Each row of a before or after table is a point. The points were changed in one or more steps. Then noise was added and the rows were shuffled. The steps act on columns, c1 being the first. Name the steps. A step turns or swaps two columns, mirrors them in a line or flattens them onto one, adds a multiple of one to another, or multiplies or shifts one. Angles are multiples of 10 degrees, from the lower column toward the higher: turns from -170 to 170, lines from 10 to 170 but not 90. Use the fewest steps. Two steps may share a column if one is a turn and the other turns, adds or multiplies; they go together, in the order done. Otherwise the lowest column goes first.

Before (13 x 2):
[[-0.94 -0.03]
 [-0.15  0.16]
 [-0.36  0.24]
 [-0.55  0.27]
 [ 0.41 -0.26]
 [-0.75  0.60]
 [ 0.29  0.60]
 [ 0.00  0.47]
 [-0.24  0.69]
 [-0.15 -0.40]
 [ 0.22  0.75]
 [ 0.34 -0.47]
 [ 0.04  0.33]]
After (13 x 2):
[[-0.84 -0.29]
 [-0.12 -0.02]
 [ 0.16  0.04]
 [ 0.18  0.08]
 [ 0.44  0.18]
 [-0.26 -0.10]
 [-0.40 -0.17]
 [ 0.18  0.07]
 [ 0.41  0.17]
 [-0.41 -0.04]
 [ 0.28  0.15]
 [-0.27 -0.06]
 [ 0.07  0.01]]
Steps: flatten c1 and c2 onto the line at 20 degrees

Before:
[[-0.43  0.50 -0.43]
 [ 0.68 -0.50  0.91]
 [-0.35  0.20  0.13]
 [ 0.00  0.11 -0.49]
 [ 0.04 -0.88  0.20]
 [ 0.19 -0.37 -0.35]
 [ 0.08 -0.01  0.32]
 [ 0.54 -0.53 -0.10]
 [-0.27 -0.02  0.37]
 [ 0.08  0.57  0.23]]
After, 10 rows:
[[ 0.98  0.16 -0.55]
 [ 0.22 -0.35  0.52]
 [ 0.10 -0.05 -0.87]
 [-0.91  0.28  0.59]
 [-0.71 -0.18  0.15]
 [-0.52 -0.32 -0.12]
 [ 1.42 -0.80 -0.68]
 [ 0.18 -0.32 -0.09]
 [-0.03  0.39  0.25]
 [ 0.38  0.34 -0.31]]
Steps: multiply c1 by 2; turn c2 and c3 by 100 degrees

Before, 12 rows:
[[-0.10  0.29 -0.51 -0.87]
 [ 0.12  0.07 -0.26  0.31]
 [-0.79  0.54  0.13 -0.72]
 [-0.27  0.46  0.14  0.12]
 [-0.47  0.41  0.56  0.06]
 [ 0.17  0.01 -0.50 -0.18]
 [-0.60  0.64  0.42 -0.42]
 [-0.23 -0.62  0.33  0.11]
 [-0.08  0.19  0.26 -0.23]
 [ 0.59 -0.71 -0.01 -0.70]
 [-0.55 -0.03  0.47  0.38]
 [ 0.38  0.60  0.22  0.39]]
After, 12 rows:
[[-0.58 -1.18  0.25 -0.25]
 [ 0.92  1.19  0.40  0.09]
 [-1.97  1.09 -0.43 -0.50]
 [-1.36 -0.06  0.64 -0.12]
 [ 0.41  0.02 -0.45  0.30]
 [-0.26  0.64 -0.97 -0.15]
 [-0.16  0.39  0.01 -0.30]
 [-1.48  1.30 -0.08 -0.55]
 [ 0.26  0.10  0.06  0.42]
 [-1.21  0.79  0.38 -0.39]
 [-0.67  0.95  0.17 -0.04]
 [ 1.50 -1.46 -0.52 -0.44]]
Steps: multiply c1 by 2.5; multiply c2 by 2; turn c3 and c4 by -50 degrees

Before:
[[ 0.59  0.04  0.77  0.32 -0.09  0.13]
 [-0.24 -0.58 -0.32 -0.19 -0.23  0.86]
 [-0.46  0.02  0.22  0.05  0.10 -0.20]
 [-0.01  0.07  0.42 -0.27 -0.35  0.15]
 [ 0.08 -0.19  0.04  0.70 -0.29 -0.05]
 [ 0.22 -0.58 -0.68  0.20  0.12  0.06]
 [-0.27  0.29  0.70 -0.14  0.15 -0.36]
 [ 0.31  0.09 -0.24  0.27  0.18 -0.26]
 [-0.08  0.53 -1.37  0.75 -0.23  0.42]
 [ 0.32  0.35 -0.13  1.00 -0.11 -0.36]
 [-0.24  0.02  0.18 -0.47 -0.92  0.02]]
After:
[[ 0.61 -0.17  0.14  0.15 -0.67 -0.06]
 [-0.16 -0.33  0.11 -0.27  0.22  0.21]
 [-0.08  0.24 -0.38 -0.14  0.44 -0.16]
 [-0.36  0.02  0.13 -0.24  0.72  0.36]
 [-0.09  0.23 -0.93 -0.45  0.19 -0.01]
 [ 0.24 -0.54 -0.29  0.48  0.02  0.05]
 [ 0.05 -0.03  0.19  0.44 -0.24  0.26]
 [ 0.48 -0.13 -0.23 -0.43 -0.31 -0.79]
 [ 0.16  0.14 -0.07  0.67  0.74 -0.11]
 [-0.21 -0.46 -0.14  0.96 -0.15  0.35]
 [-0.55 -0.52 -0.22  0.57 -1.37 -0.43]]
Steps: turn c1 and c2 by 70 degrees; turn c2 and c4 by 50 degrees; swap c3 and c5; multiply c6 by -1

Before, 9 rows:
[[ 0.10  0.18 -0.06 -0.14  0.20 -0.20  0.25  0.93]
 [ 0.48  0.37 -0.52  0.06  0.01 -0.27 -0.56 -0.45]
 [-0.03  0.08 -0.56  0.40 -0.08 -0.70  0.33  0.94]
 [ 0.73 -0.21 -0.70  0.09  0.24 -0.07 -0.04 -0.14]
 [-0.82  0.26 -0.20 -0.36 -0.72  0.00  0.87  0.04]
 [-0.09 -0.37 -0.16 -0.21 -0.22 -0.65  0.25  0.79]
 [ 0.27 -0.03  0.40  0.24  0.74 -0.30  0.09 -0.14]
 [-0.11  0.64  0.78  0.21 -0.91 -0.07  0.78  0.03]
 [ 0.52  0.32  0.03 -0.29  0.38 -0.46  0.38 -0.46]]
After (9 x 8):
[[-0.31 -0.08  0.39  0.08  0.99  0.17  0.05  0.31]
 [-0.17 -0.16 -0.53  0.31 -0.09 -0.74  0.30  0.83]
 [-0.75  0.17 -0.68 -0.21  0.24  0.07 -0.07  0.09]
 [-0.30 -0.21  0.02 -0.58  0.52  0.52  0.43  0.40]
 [ 0.06 -0.08 -0.05 -0.21  0.25 -0.87  0.18  0.33]
 [ 0.06  0.45 -0.13 -0.07 -0.31 -0.66  0.24  0.78]
 [ 0.05 -0.73  0.73 -0.03 -1.13 -0.06  0.86  0.04]
 [ 0.94 -0.07 -0.24  0.01 -0.91 -0.01  0.91 -0.02]
 [-0.32 -0.38 -0.43 -0.30 -0.02  0.47 -0.62  0.23]]
Steps: turn c2 and c4 by 160 degrees; turn c1 and c4 by -150 degrees; multiply c5 by 1.3; mirror c6 and c8 in the line at 130 degrees

Before:
[[ 0.00 -0.11 -0.54  0.79  0.56 -0.71 -0.42  0.48  0.53]
 [-0.02 -0.20  0.01 -0.19 -0.34  0.14 -0.09 -0.68  0.37]
 [-0.79  0.24 -0.02 -0.73  0.67  0.23  0.02  0.16 -0.62]
 [-0.90  0.01  0.52  0.05  0.10  0.29  0.62  0.24 -0.26]
 [-0.34  0.20  0.52 -0.65  0.16  0.09  0.36  0.43 -0.18]
 [-0.49  0.33 -0.05 -0.41 -0.66  0.07  0.04  0.05 -0.69]
 [ 0.56 -0.22  0.00  0.73  0.61 -0.20 -0.43 -0.13  0.18]
 [ 0.29 -0.83 -0.17  0.29 -0.46  0.37  0.19 -0.01  0.30]
 [-0.47 -0.09  0.35 -0.19 -0.13  0.39 -0.38  0.20 -0.04]]
After:
[[-0.48 -0.24  0.53 -0.61  0.14  0.16 -0.20 -0.60 -0.20]
 [ 0.41  0.84 -0.18  0.33 -0.45  0.39 -0.41 -0.07  0.28]
 [-0.61  0.06  0.36 -0.11 -0.16  0.43  1.08  0.08 -0.02]
 [-1.16  0.03  0.48  0.06  0.12  0.28 -0.98 -0.47 -0.26]
 [ 0.68  0.24 -0.02  0.77  0.66 -0.23  0.79  0.32  0.15]
 [-1.09 -0.33 -0.08 -0.70  0.71  0.13  0.06 -0.16 -0.64]
 [-0.02  0.18  0.04 -0.15 -0.31  0.23 -0.57  0.65  0.40]
 [-0.67 -0.28 -0.09 -0.38 -0.70  0.14 -0.06 -0.01 -0.66]
 [-0.05  0.11 -0.59  0.76  0.54 -0.70  1.43 -0.23  0.52]]
Steps: multiply c1 by 1.3; multiply c2 by -1; turn c7 and c8 by -150 degrees; multiply c7 by 2.5

Before:
[[-0.20 -0.48 -0.21  0.34  0.44  0.42  0.34  0.15  0.55 -0.33  0.37  0.13]
 [-0.36  0.44 -0.05  0.29  0.13  0.46  0.52  0.01  0.67 -0.29 -0.81 -1.04]
 [-0.28  0.84  0.29 -0.52  0.59 -0.14  0.36  0.23  0.33 -0.30 -0.36  0.01]
 [ 1.06  0.76 -0.08 -0.08  0.30  0.35  0.02 -0.05  0.68  0.03  0.17  0.00]
 [-0.38  0.48  0.26  0.22 -0.07  0.04  0.41  0.07  0.64 -0.02  0.45 -0.21]
 [ 0.02  0.36 -0.14  0.36 -0.05  0.41  0.49 -0.07  0.73 -0.11 -0.15  0.33]
 [-0.38 -0.36  0.08 -0.48  0.05  0.51  0.21  0.11 -0.76  0.31  0.41  0.23]
 [-0.37  0.83  0.27 -0.07  0.12  0.27 -1.94 -0.35  0.53 -0.32  0.00  0.06]
 [-0.10 -0.59  0.60  0.19  0.70  0.08 -0.22 -0.10  0.65 -0.02 -0.61  0.15]
 [ 0.17  0.87  0.02  0.53  0.24  0.16  0.46  0.29 -0.52  0.01  0.39  0.03]
 [ 0.20  0.57 -0.02  0.35  0.17 -0.23  0.40 -0.53 -0.86 -0.28  0.43  0.00]
 [ 0.10  0.41 -0.15  0.09  0.12 -0.56  0.43  0.26 -0.27 -0.13 -0.46 -0.34]]
After, 12 rows:
[[-0.02  0.85 -0.44  0.00  0.47 -0.08 -0.15  0.23  0.36 -0.34  0.51  0.04]
 [-0.01  0.32 -0.20 -0.37 -0.12  0.43 -0.44 -0.05  0.72 -0.12 -0.23  0.26]
 [-0.04  0.89 -0.27 -0.03  0.18  0.15 -0.35  0.26 -0.52 -0.05 -0.68 -0.01]
 [-0.03 -0.51  0.01 -0.06  0.36  0.43 -0.41  0.14  0.60 -0.29 -0.65  0.15]
 [-0.03 -0.63 -0.41 -0.57  0.51  0.08  0.49 -0.08  0.70 -0.08  0.21  0.14]
 [-0.02  0.60 -0.25  0.03  0.12 -0.27 -0.34 -0.51 -0.83 -0.29 -0.71 -0.10]
 [-0.07 -0.38 -0.16  0.72  0.06  0.57 -0.11  0.18 -0.82  0.31  0.25  0.30]
 [ 0.04  0.35 -0.11 -0.47  0.09 -0.58 -0.41  0.24 -0.28 -0.08  0.19 -0.34]
 [-0.05  0.83  0.77 -0.10  0.05  0.27  1.81 -0.29  0.56 -0.31 -0.05  0.14]
 [ 0.04  0.74  0.01  0.23  0.17  0.33 -0.02  0.04  0.68  0.10 -0.05 -0.18]
 [ 0.01  0.47 -0.38  0.22 -0.04  0.03 -0.25  0.07  0.59  0.00 -0.51 -0.12]
 [ 0.19  0.44 -0.26 -0.86  0.10  0.42 -0.48  0.02  0.70 -0.27  0.16 -0.96]]
Steps: flatten c1 and c12 onto the line at 100 degrees; turn c3 and c7 by 150 degrees; add -0.5 times c10 to c4; turn c4 and c11 by -130 degrees; multiply c5 by 0.7
